Rows are points. Each table stands for the endless flat space through its points: a line for two points, a plane for three, and so on. Write the one point that lies in both, or say that there is none.
(in the rows, 128 means zero)

First (2 x 4)
[[184 142  90 128]
 [139 117 125 128]]
Second (2 x 4)
[[178 116 119 119]
 [142 140  89 143]]
They share: no point

First (3 x 8)
[[121 104 139 148 124  93 143 182]
 [145 146 170 161 141 107  95 145]
 [139 130 154 166 112  87 118 157]]
Second (3 x 8)
[[170 110 155 139 116  90 129 153]
 [145 151 153 135  95  93 152 161]
 [134 130 163 171 144 102  93 153]]
They share: [139 134 160 160 130  99 110 155]

First (5 x 9)
[[149 103 103 161 171 156  99  97 105]
 [191  75  99 168 145 126 136 160  90]
 [181 114  89 148 150 128 133 134 108]
 [164 112  85 179 166 148 105 113 100]
 [197  97  71 195 157 134 133 129  71]]
Second (3 x 9)
[[171 125  99 164 141 120  91 115 118]
 [167 131 107 161 150 116  83 114 107]
 [178 131 103 167 132 106  81 107 114]]
They share: [158 117  95 158 159 142 105 128 121]

First (3 x 12)
[[110 142 164 103 107 136 146 135 106 113  85 171]
 [102 124 146 123 107 120 142 137 124 139 105 163]
 [102 129 141 117  99 124 130 136 131 142 103 151]]
Second (5 x 12)
[[ 84 126 151 127  83 111 127 161 118 153 123 141]
 [103 151 187 137 107 142 171 140  73 135 134 141]
 [ 90 116 116 119  99 126 144 106 156 122  85 165]
 [113 117 126 121 115 120 139 110 143 135  90 160]
 [105 121 132 125 115 127 144 125 143 144 104 169]]
They share: [100 122 139 125 103 118 135 137 132 147 109 155]

First (6 x 18)
[[120 100 150 140 125 115 115  93  71 167 128 162  79 137 131 133 179 104]
 [100 108 175 115  47 123  85 103 124  90  90 105 156 157 148 167 101 129]
 [140 135 145 173 124 100 114 117  75 136 127 174  81 161 129 149 181  87]
 [ 92  72 158  73  67 122 107  79 100 103  75 109 152 145 154 179 125 130]
 [132 140 164 145  93  94 107 109 114  51 107 151 158 191 138 187 127  96]
 [ 94  74 149  95  87 126 103  84  86 151  97 123 111 128 142 147 147 121]]
Second (6 x 18)
[[125 132 157 133 112 120 125  97 131  79 149 147  95 209 119 157 146 143]
 [137 105 165 110  93  87 130  89 104 117 102 145 145 130 148 144 117  71]
 [111 118 173 103 117 123 124  83  96 111  88 164 128 157 153 146 158 107]
 [125 105 167 102  84  96 118  83  97 132  90 163 147 116 142 141 115  64]
 [117 137 183 102 128 124 134  75 101  88  98 155 115 188 150 137 163 124]
 [ 96  77 119 154 106 134  86 128 103 133 119 171 124 147 139 201 170 138]]
They share: no point

First (4 x 24)
[[117 136 130 154 140 135 117 126 135 107 107 135 143 115 147  85 113 143
   93 168 128 124 108 130]
 [109 146 165 105 126 148 112 130 120 101 117 186 154 149 169 110  87  94
   80 136 130 148 127 118]
 [115 149 134 109 100 185 100 118 107  87  79 168 131 167 169 134 130 105
   75 111  81 162 111 123]
 [122 213 133 142 161 126 124 111 125 148  87 157 170 137 139 103 139 135
  135 160 118 142 108  69]]
Second (3 x 24)
[[ 96 141 127 122 161 131  89 106 151 105 104 161 165 136 155  99 100 155
   90 177 103 133 111 137]
 [128 146 142 127 132 123 111 121 118 108 104 142 153 124 154  82 128 116
   83 153 104 133 104 114]
 [132 159 137 140 116 144 122 127 118 118 104 130 124 128 158  95 137 107
  100 128 122 144 110  96]]
They share: no point

First (6 x 24)
[[148 105 108 143 178 163 144 173 143 145 107 216 121 142  99 125 108 133
   71 124 131 110 134 115]
 [169 117 129 125 147 120  97 159 141 163 120 164  96 139 137 170 155 128
   74 174 130 148 137 155]
 [177  92  98 119 123 112 114 166 112 169 156 151  90 179  94 134 114 119
  104 103 108 142 160 136]
 [172 147  78 149 124 122 125 171 126 131 158 130 101 156  63  67 149 118
   96  88  64 147 171 135]
 [146 118 110 147 180 164 141 171 148 139 104 211 123 131 101 120 123 133
   68 132 126 114 132 120]
 [133 115 105 123 161 155 128 143 114 149 143 170 124 111  83  94 154 109
  127  88  99 135 126 139]]
Second (4 x 24)
[[149 121 127 138 142 140 119 146 121 157 139 145 110 158  86 104 149  89
  102 113 110 129 140 165]
 [169 144 110 102 157 164  89 182 153 154 143 176 126 154 112  87 135  66
  108 146 110 149 104 156]
 [185 126 128 109 149 129 115 155 131 133 136 167  92 114  84  97 171  94
   85 130  75 165 130 112]
 [161 132 111 112 149 155  99 170 143 156 145 164 118 155 104  97 140  79
  108 135 110 141 118 159]]
They share: no point

First (7 x 24)
[[ 79 128 109 149 140 149 174 134 123 199  81 125 115 150  75 132 142 122
  174  81 116 172 146  57]
 [ 97 146 143 129 150  91 180 158 121 195  85 103 117 140 101  98 110  98
  156  81 114 134 118  97]
 [ 85 116 110 117 113 121 185 144 128 187  94  98 102 135  77 160 148 113
  149  70 102 143 158  62]
 [152 134 130 137 111  94 146 137  85 120 137  80  57 127 129 153 185 127
  125  98  66  96 171 130]
 [109 133  95 165 134 139 127  87 110 132 120 110 102 168  98 156 177 151
  163 142  89 133 144  91]
 [124 155 125 124 156  74 157 155 109 166 100  80  98 131 129 105 125 124
  139 103  85 113 132 129]
 [114 175  81 165 200 100 102  92 115 141 102  95 129 174 134  95 128 175
  168 188  83 126 102 136]]
Second (3 x 24)
[[107 173 115 138 122 143 127  77 132 144  73 126 114 168 147  99 103 120
  131 138  86 157 133  84]
 [106 137  84 149 167 117 141 121 126 177 109  87 118 155 101 123 154 137
  166 108  94 122 151 123]
 [121 107 112 155 176  89 159 164 102 157 120  83 115 141  69 162 187 167
  192 102 107 115 128 108]]
They share: [112 143 109 146 149 119 141 116 120 154  96 104 115 156 111 126 142 140
 159 120  95 136 134  99]

First (6 x 24)
[[142 166  97 164  83  92 151 128 155 162 107 125 156 141 128 109 143 149
   96  94 112 187 116  93]
 [160 124 117 138  73 144 165 162 209 102  87 113 116 109 100  77 149 159
  122  64 114 153 136 139]
 [150 178 111 190 109  67 169 131 118 171 167 125 155 142  90 138 172 170
   93 131  83 136 121 160]
 [167 171  84 131  88 116 160 128 180 147  93  85 120 122 142  94 154 163
   99  70  89 144 141 147]
 [154 130 116 151  72 137 168 158 200 112  91 116 127 120  99  80 151 163
  115  70 114 164 133 127]
 [139 203  79 205 104  98 196  96 138 205 121  80 150 191 134 102 192 215
   47 104  87 180 163 134]]
Second (4 x 24)
[[139 185 154 176 128  94 181 105 171 137 127 108  87 154 125 106 146 184
  129 140 106 159  97 142]
 [188 188 109 157 115 131 140 128 174 178 151  79 139 111 103 141 194 153
   86  90 153 154 117 137]
 [167 168 112 162  98 100 179 128 155 132 116 118 131 159 122 131 149 172
  114 118  90 166 115 144]
 [157 150  94 148  84  90 169 138 149 130 104 132 139 145 126 117 137 158
  112 102  76 156 131 146]]
They share: [156 160 102 148  97  99 153 133 160 149 119 116 131 123 120 112 152 152
 105  95 103 148 129 143]
